Each row of a before or after table is a point. One or more steps were done to the points. Then noise was added and the rows were shuffled. The steps act on how far a point lies along the listed directions, d1 being the first. Name the steps. A step turns or swaps two directions, mirrors them in a line or flattens them onto one, adds a multiple of one to another, or multiplies one. Angles are multiples of 10 degrees, from the lower direction toward the higher: turns from -170 to 170, lines from 10 to 170 but not 90. Use the fewest steps. Two steps may share a direction if one is a turn and the other turns, adds or multiplies; they go together, in the order done. Otherwise the lowest direction goes first.

Directions:
(1): [-51 -25]
(2): [ 25 -51]
Before (14 x 2):
[[-56  -2]
 [-33 -24]
 [-25 -60]
 [ 22  29]
 [ 12  16]
 [-21   7]
 [  1 -56]
 [-34  10]
 [ 29 -39]
 [ 38 -19]
 [-19   3]
 [-53  12]
 [ 17 -25]
 [-30 -56]]
After (14 x 2):
[[-25 -22]
 [-39   5]
 [-48 -26]
 [-57  36]
 [  6  45]
 [-17 -11]
 [  1  29]
 [ 18  36]
 [ 17  -7]
 [-38 -34]
 [-14 -19]
 [-49  39]
 [-28  49]
 [ 30 -15]]
Steps: mirror d1 and d2 in the line at 170 degrees

Directions:
(1): [  0  37 -48  46 -13  31]
(2): [ 28 -60 -25  -1  17  41]
(3): [-47 -41  13  43 -31  -7]
(4): [-29  11  17 -38 -28  58]
Before:
[[ 24 -15   7   0  17  -8]
 [-15  -1   4  -8 -12  17]
 [  1 -14  14 -11  10  -8]
 [ 10  19   5  -1   1  -9]
 [ 29 -14  10 -33  21 -27]
 [ -5   2  -4   2  -4   6]
 [ -5  19  -6 -19 -15  60]
 [ 13   2  19 -16  16 -22]]
After, 8 rows:
[[ 14 -29  36 -42  17 -14]
 [ 17   4 -15  18   5  17]
 [  9  19   5  -5  -2   0]
 [ 17  24 -15  16  13 -10]
 [ -3  -5   4  -5  -3  -1]
 [ 29  19 -38  19  14  -7]
 [ 10   1 -11  16   8  -8]
 [ -3 -16  11  -7   3 -17]]
Steps: turn d1 and d4 by 110 degrees

Directions:
(1): [ 22  28 -60 -12   4 -13   1  17  10]
(2): [-42  -9 -16 -33  32 -21   8 -27 -14]
Before (11 x 9):
[[-18  -4   2 -12  18   2  -1 -17 -11]
 [ 23  15 -35  -3  -4   4  -2  17  10]
 [  9  -8  19  16  -8   3  -7  18  -1]
 [-19   5 -13 -12  17  -9   4  -5 -10]
 [ -4  -4  13  -2  -4  -2  -2 -16   1]
 [  3  10  -9  -5  -1   1   1  -4   2]
 [ 21  -3   6  21 -10   3   7  18   8]
 [ -4  -2   9  -2   5   8  -1  -5  -9]
 [  9  29 -60  -9  14 -20   2   8   1]
 [ 14   2 -18  -6  -5  -7 -10   5   4]
 [ 27  32 -57 -17   2 -17  -1  15   8]]
After, 11 rows:
[[ -3  -1   5  -6  -2  -6  -2 -16   0]
 [ 30  14  -5   7 -15   4  -5  15   7]
 [ 24   7 -11   8 -13  12  -4  17   9]
 [  7   0  -2   7  -1  -3  -7  19  -1]
 [ 14  -3  -6  -1  -9  -2 -12   6   4]
 [ 20   2  -6  16  -7  -2   8  18   9]
 [  4   8   0  -1  -4   5   1  -4   1]
 [-18  -2   6  -4  10  -3   3  -5 -10]
 [-17  -6   7  -9  16   4  -2 -17 -11]
 [ 12   9  -5  16  -3  -1  -2   7  -1]
 [ -5   0   3  -6   7   5  -2  -5  -8]]
Steps: flatten d1 and d2 onto the line at 120 degrees

Directions:
(1): [  9  -9  25  -8  16   0  30  10  39  16   8 -60  20 -14]
(2): [ 13 -27 -48  -2  23  13 -14  47 -12  -2  -8 -28 -26  14]
Before (11 x 14):
[[ 21 -21  -1  -1  21  21  21  26  19   3   6 -55 -21  -1]
 [ 17 -18 -43   8   0   4 -24  24 -38   2  -3   7 -24  21]
 [  5 -16   2 -10   5  12  16   4  17   3  -2 -31  19   5]
 [ 12 -31 -40   0   6  23  -2  30  -9   2  -7  -7 -20   9]
 [ -2   1  44 -11  14 -15  38 -14  35  13  -3 -56  25 -14]
 [-10  26  39   8 -21 -16  19 -22  13 -12   1  20  11  -5]
 [  1 -20 -36  -4   0  16  -6  35 -29 -17   7  -3 -21  19]
 [  3  -5 -32 -11   6   6   1  29 -11  -3   2 -16 -14  22]
 [ 26 -20   0   3  33   3  24  35  20   6   4 -60  -2  -9]
 [ -8  -3 -34   7  -4   1 -20  31 -16  -9 -13  17 -10   8]
 [  9 -12 -46   1  -5   5 -11  39 -12   3  -6 -28 -13   0]]
After:
[[ -1 -14 -26  -4  -4  15 -12   2 -19 -12 -11  18  -3  20]
 [ 15 -33 -26  -3  11  23  11  30   9   9  -4 -28 -11   1]
 [ 18 -15 -47  15  17   7 -21  32 -38 -15  -9  17 -37  13]
 [  5 -23  -7 -12  10  14  21  39   1  -5  15 -48  -2   5]
 [  4  -7 -23 -12   8   5  11  30  -2   1   5 -33  -8  17]
 [-13  27  32  10 -24 -16  11 -21   2 -17  -1  35   7  -2]
 [ 11 -14 -35   1  -1   4  -3  40  -3   8  -4 -41  -6  -5]
 [-15  10 -23   5 -10 -10 -28 -20 -49 -20 -22  55 -25  20]
 [ -1  -7  -2  -1   7  -1  12  33  24   7  -5 -36  14  -9]
 [ 13 -15 -39   6   8  23 -14  24 -26 -15  -4   4 -48  16]
 [ 26 -23  -2  -1  13   0  13  27  11  22   7 -59   8  -1]]
Steps: mirror d1 and d2 in the line at 80 degrees
